Each row is a point. The last column is the point's height on a tilted bowl or saddle (a function of degree 2), plus a little noise. Along how many of its main directions does it bend up, bend down or stay straight?

Points (10 x 3):
[[-2.0 -0.1  1.6]
 [-1.9 -0.1  1.8]
 [-2.3 -0.2  1.6]
 [ 7.1 -1.6 -6.7]
 [ 3.5 -2.2 -1.5]
 [-0.2  2.2  2.9]
 [ 5.8  0.2 -3.3]
 [-3.9  1.5  0.5]
 [-0.6 -5.1 -5.5]
 [-2.4  6.6 -1.5]]
Directions: 0 up, 2 down, 0 straight

Points, 15 rows:
[[ 0.6 -3.0  6.8 -6.4]
 [ 5.8 -2.8  1.0 -4.5]
 [-0.8 -1.2 -0.1  1.2]
 [ 0.0  0.4 -2.0  0.8]
 [ 1.1 -1.9 -0.3  0.4]
 [-4.7  2.9 -3.7 -1.8]
 [-0.9 -2.9 -1.1  0.9]
 [-0.1  4.3 -1.9 -1.3]
 [-0.1 -3.0  3.1 -1.3]
 [-4.0  0.4 -1.7  0.6]
 [ 5.2  1.5  0.4 -2.9]
 [ 3.5  6.4 -1.0 -4.9]
 [-8.4  0.8 -7.4 -6.7]
 [ 4.9 -2.4  0.2 -3.1]
 [ 0.1 -1.5  4.4 -2.1]]
Directions: 0 up, 3 down, 0 straight

Points (18 x 4):
[[-1.4 -3.6  1.5 -2.5]
 [-1.3 -3.3  1.5 -2.2]
 [-5.2  3.7 -4.6 -0.9]
 [ 0.0 -3.2  0.0 -1.6]
 [ 2.7  2.2  8.7 -7.8]
 [ 1.7 -2.3 -1.6 -1.2]
 [-0.7 -0.6  5.0 -3.0]
 [-3.3 -1.3 -1.0 -0.7]
 [-3.4  3.4 -1.6  0.6]
 [-4.9 -1.6 -3.6 -1.9]
 [ 0.3 -8.5 -1.8 -7.5]
 [-2.6 -2.8  0.1 -1.6]
 [-3.0 -1.0  4.7 -3.3]
 [ 0.5  1.6 -1.9  0.9]
 [-1.4  6.1 -0.2  0.5]
 [-0.8 -4.5  2.2 -3.6]
 [-4.2 -0.4  2.5 -1.8]
 [ 7.5  0.7 -0.4 -4.2]]
Directions: 0 up, 3 down, 0 straight

Points:
[[-3.4 -2.3 -6.9 -1.5  0.8]
 [ 0.1 -3.7 -4.4 -0.4  1.9]
 [ 3.8  1.0 -1.7  0.4 -0.5]
 [-3.9  1.3  0.9 -0.7 -2.8]
 [ 4.0  3.0 -1.2 -0.2 -2.0]
 [-5.7  3.9 -0.3 -1.3 -4.4]
 [-0.3  2.5 -2.9 -1.1 -0.3]
 [ 6.3 -8.0 -3.0  5.2  1.3]
 [-2.7  1.4 -1.8  6.9 -4.4]
 [-0.3  0.3  3.9  4.8 -4.4]
 [-3.3 -3.1  7.9 -2.2 -5.2]
 [ 0.8  3.6  0.9  0.8 -2.9]
 [ 0.9 -1.3 -3.7  2.2  0.8]
 [-3.8 -4.3  0.9  2.0 -0.7]
 [ 4.0 -2.7 -1.3  0.2  1.6]
 [ 1.8  2.1 -0.6  1.1 -1.5]
 [-5.7  7.3  1.9 -3.2 -8.7]
 [-1.7  2.7 -1.0  0.6 -2.0]
 [-2.0 -0.4  1.6  1.6 -1.9]
 [-1.9 -1.9 -0.9 -5.7  0.4]
 [-5.9 -1.0  3.0 -8.2 -5.4]
 [-2.2  0.8  2.5 -0.3 -2.6]]
Directions: 0 up, 3 down, 1 straight

Points (25 x 5):
[[ 3.0  3.9 -3.4 -0.6 -4.0]
 [-1.5 -1.5  2.3  4.5  0.9]
 [ 0.5  1.8 -2.9 -0.1 -3.3]
 [-0.8  5.3 -9.4  1.1 -9.9]
 [ 2.8  2.6  1.0  1.1 -0.7]
 [ 5.9 -1.6 -1.5  6.5  2.0]
 [-2.4  4.5 -4.2 -4.4  2.9]
 [ 0.2 -2.4 -0.3  4.9  1.5]
 [-2.6 -5.2  5.9  1.7 -0.5]
 [-2.6  1.4  5.5 -1.7 -4.1]
 [-1.2  1.9  1.1 -1.2 -1.3]
 [-3.3 -2.5 -3.1  1.2  0.6]
 [ 0.8 -1.1  0.6  8.7  5.6]
 [-1.6  0.6 -1.6 -2.8 -0.3]
 [-1.8  0.3 -4.9  0.9 -3.3]
 [-0.8 -1.3 -1.0  5.2  0.3]
 [ 1.8  4.9  1.0  2.6  0.4]
 [-1.9 -1.8 -2.4 -1.0 -0.3]
 [-3.1  2.3  1.2 -6.9  3.8]
 [-1.2  0.0 -1.7 -2.2 -0.7]
 [-4.0 -4.9 -0.5  0.9  3.1]
 [ 2.1 -1.5 -2.5  3.0 -2.1]
 [-0.6 -5.9  5.8 -0.2  1.1]
 [-3.4  1.0 -3.4  0.3 -1.7]
 [-4.9  3.1  1.3  9.0  5.9]]
Directions: 3 up, 1 down, 0 straight

Points, 24 rows:
[[-2.2 -1.9 -3.0  1.8 -0.3]
 [ 3.1  0.0  3.7 -2.2  3.3]
 [-0.1 -2.4 -0.9  5.9  0.0]
 [ 5.3  0.3 -2.6  2.2  4.2]
 [ 4.6  4.2  4.7  2.5  5.1]
 [-4.7  5.7 -1.3  2.3  6.4]
 [ 0.5 -1.6  1.7  3.3  1.0]
 [ 0.1 -3.4  2.3  1.3 -0.6]
 [ 2.4 -3.6  2.3  2.9  1.5]
 [ 1.6 -3.0  0.4  2.7  0.7]
 [-1.2 -4.1  1.7  1.9 -2.4]
 [-6.8  3.3  3.9 -0.4  6.0]
 [-3.4  3.0  1.3 -7.7  5.3]
 [-0.9  5.6 -0.7  3.8  3.9]
 [-3.6 -4.5  6.2  2.7 -3.5]
 [ 0.7 -4.2 -0.7 -8.3 -0.8]
 [-1.0 -1.2  4.6  4.9  1.0]
 [ 0.0 -0.5  6.8 -0.8  3.6]
 [ 0.4  1.5 -0.7 -2.8  1.9]
 [-1.8 -1.8 -1.4 -5.5  0.6]
 [-0.4 -4.5  5.4 -4.5  0.4]
 [-0.2  5.2 -3.2  0.2  3.6]
 [-4.9  1.9 -0.8 -1.3  4.1]
 [-2.3  3.7 -0.1 -0.5  3.6]]
Directions: 2 up, 1 down, 1 straight
